Each row is a point. To make a cloud, some directions were put in groups of two or more. Within a group, all points are equally far from the middle, so they leave a hole (a ring in 2 directions, a hollow ball in 3). The other directions are filled evenly. Then the cloud was stretched, turned, moved and blurred a little. Count the holes, and give their numbers of directions, smallest first.
In the rows, zero is written as 128.

Cloud, 19 rows:
[[198 158 156]
 [ 85 113 189]
 [ 88 142 177]
 [ 79  84 103]
 [223  98  96]
 [152 129 105]
 [ 99 152 149]
 [158 101  97]
 [184  65 140]
 [ 90 125 108]
 [ 71 102 189]
 [191  95 179]
 [164 156 158]
 [137 112  99]
 [ 79  72 109]
 [ 81 121 188]
 [183 114  98]
 [172 140 111]
 [151  78 170]]
Holes: 1 (2)

Cloud (28 x 4):
[[ 54 135 130  62]
 [130 106 111  48]
 [175 128  99 183]
 [144 107 185  94]
 [146  79 165  89]
 [125  85 153  65]
 [136 178 112  68]
 [116 183 104  71]
 [144  83  80  88]
 [205 117  78 145]
 [121 142 180 117]
 [ 53 111 117 109]
 [177 105 118 191]
 [126 186 109 122]
 [184 111  72 104]
 [ 97 105  64 116]
 [ 82  88  87 122]
 [146 184 135 110]
 [129  70  83 102]
 [ 92 100  69 115]
 [196  78 158 140]
 [160  74 132 175]
 [ 50 117 120 102]
 [135 127 106  43]
 [ 47 135 114  76]
 [119  98 127  49]
 [128 152 173 126]
 [144 160  85 157]]
Holes: 2 (2, 2)

Cloud (54 x 6):
[[181  84 155 142 147 127]
 [ 85 195  93 142  83 121]
 [147 169 100 160  45  76]
 [177 177 124 213 129  74]
 [148 177  46 177 102 105]
 [ 84 117 174 168  99  74]
 [196  95  78 137  77  96]
 [ 94 124  88 104 133 138]
 [177 141 106 150  65 165]
 [127 165  69 185 114 142]
 [109 182 171 141 143 132]
 [179 147  71 159  86 188]
 [153 144 130 130  42  68]
 [138 130 117  55  95 124]
 [143 114  87 167 157  70]
 [111 136 185 113 159 119]
 [148 145 199 127  62 118]
 [167 202 112  88  86 111]
 [119 136 155 134  67  38]
 [111 165 167 194  81  67]
 [198 154  58 138 119 182]
 [167 112 148 108  76  98]
 [177 109  77 118 103  75]
 [195 155  49 142  87 188]
 [143 118  84 109  72  63]
 [213 128  54 160  51 133]
 [133 168  87 136 134  70]
 [146 143 149  95 144 135]
 [ 81 109 159 115 106 116]
 [225 166 103 166 104 134]
 [ 93 125  87 123 140 117]
 [233 166 122 172 145 104]
 [154 115 121 226 113 148]
 [154 116 135  80  96 110]
 [165 167 119 148  96 170]
 [163 177 131 147 143  56]
 [135 124 126  76 120 137]
 [170 189 168 112 121 130]
 [ 93 185  71 147  81 137]
 [155 119 102  95  63  78]
 [177 109 133 124  69 112]
 [147 133 123  91  37  87]
 [154  78 101 180 103 158]
 [178 132 123 130  48 118]
 [161 108  76 171  75 179]
 [100  98  92 147 127  97]
 [215 179 121 175 106  96]
 [144 146 117  66  91  71]
 [145 166 156 153  88 157]
 [157 167  90 210 139  99]
 [133 140 138 178 185 116]
 [157 173  86 111  17 105]
 [158 169 104 137 113 173]
 [174 107 115 144 113  55]]
Holes: 2 (2, 2)
